Each row is a point. Each copy is the shape, with its points in the same order, stretched, turned, moved and blurred by noise. Some copies are also mirrored. Which?
In the rows, 128 means zero.

Shape:
[[151 121]
 [144 153]
 [186 178]
 [ 91  55]
 [ 87 135]
 [159 100]
 [116 175]
 [105 124]]
Copy 1, 8 rows:
[[153 114]
 [138 140]
 [174 171]
 [ 99  33]
 [ 90 114]
 [161  94]
 [109 153]
 [109 105]]
Copy 1 is: only turned
Copy 2, 8 rows:
[[166 133]
 [149 167]
 [179 202]
 [116  57]
 [101 136]
 [172 113]
 [117 178]
 [114 130]]
Copy 2 is: only turned

Shape, 9 rows:
[[ 90 152 183]
 [ 87  85 163]
 [110  96  92]
 [120 150 142]
 [186 137  78]
 [133 134 189]
 [101 152 136]
 [ 66 132  84]
 [110 158 149]]
Copy 1:
[[100 126 202]
 [ 69  88 162]
 [ 80 134  97]
 [118 142 153]
 [159 158  64]
 [133 103 178]
 [102 150 158]
 [ 54 169 127]
 [112 146 167]]
Copy 1 is: only turned
Copy 2, 9 rows:
[[142 172  73]
 [123 108  56]
 [ 88  81 115]
 [122 147 126]
 [107  98 210]
 [169 159 110]
 [106 155 109]
 [ 41 108  93]
 [117 166 111]]
Copy 2 is: mirrored
Copy 3 (9 x 3):
[[178 166 122]
 [191  99 113]
 [132  80  81]
 [135 143 118]
 [ 54 103 128]
 [157 145 164]
 [143 149  96]
 [145 118  33]
 [143 157 113]]
Copy 3 is: mirrored

Shape, 9 rows:
[[105 180  73 154]
 [ 49 141 126 125]
 [138 165 168 186]
 [126  81 149 131]
 [178 173 145 120]
 [174 154 168 133]
 [137 176 106 177]
 [ 91  87 155 110]
 [102 127 155  85]]
Copy 1:
[[158  75 144  90]
 [ 89  75 118 108]
 [138 132 178 164]
 [105 148  95 141]
 [137 166 169 101]
 [125 173 165 130]
 [169 113 160 120]
 [ 74 130  92 123]
 [ 76 139 120 101]]
Copy 1 is: mirrored
Copy 2, 9 rows:
[[ 74 178  72 109]
 [ 67 149 132 180]
 [119 186 180  80]
 [135  92 166 134]
 [189 181 124 105]
 [186 170 158 103]
 [104 186 115  75]
 [125  98 165 171]
 [149 135 141 185]]
Copy 2 is: mirrored
Copy 3 (9 x 4):
[[181 136  90  53]
 [117 131 174  64]
 [188 174 155 138]
 [107 100 147 155]
 [146 198  79 139]
 [149 177 106 164]
 [197 145 106  99]
 [ 82 115 171 120]
 [ 74 152 147 104]]
Copy 3 is: mirrored
Copy 4:
[[123 159  52 106]
 [ 62 172 114 160]
 [189 194 142 123]
 [133 103 155 157]
 [162 144 153  56]
 [167 147 168  82]
 [163 161  86 103]
 [ 90 123 163 169]
 [ 82 134 169 126]]
Copy 4 is: only turned
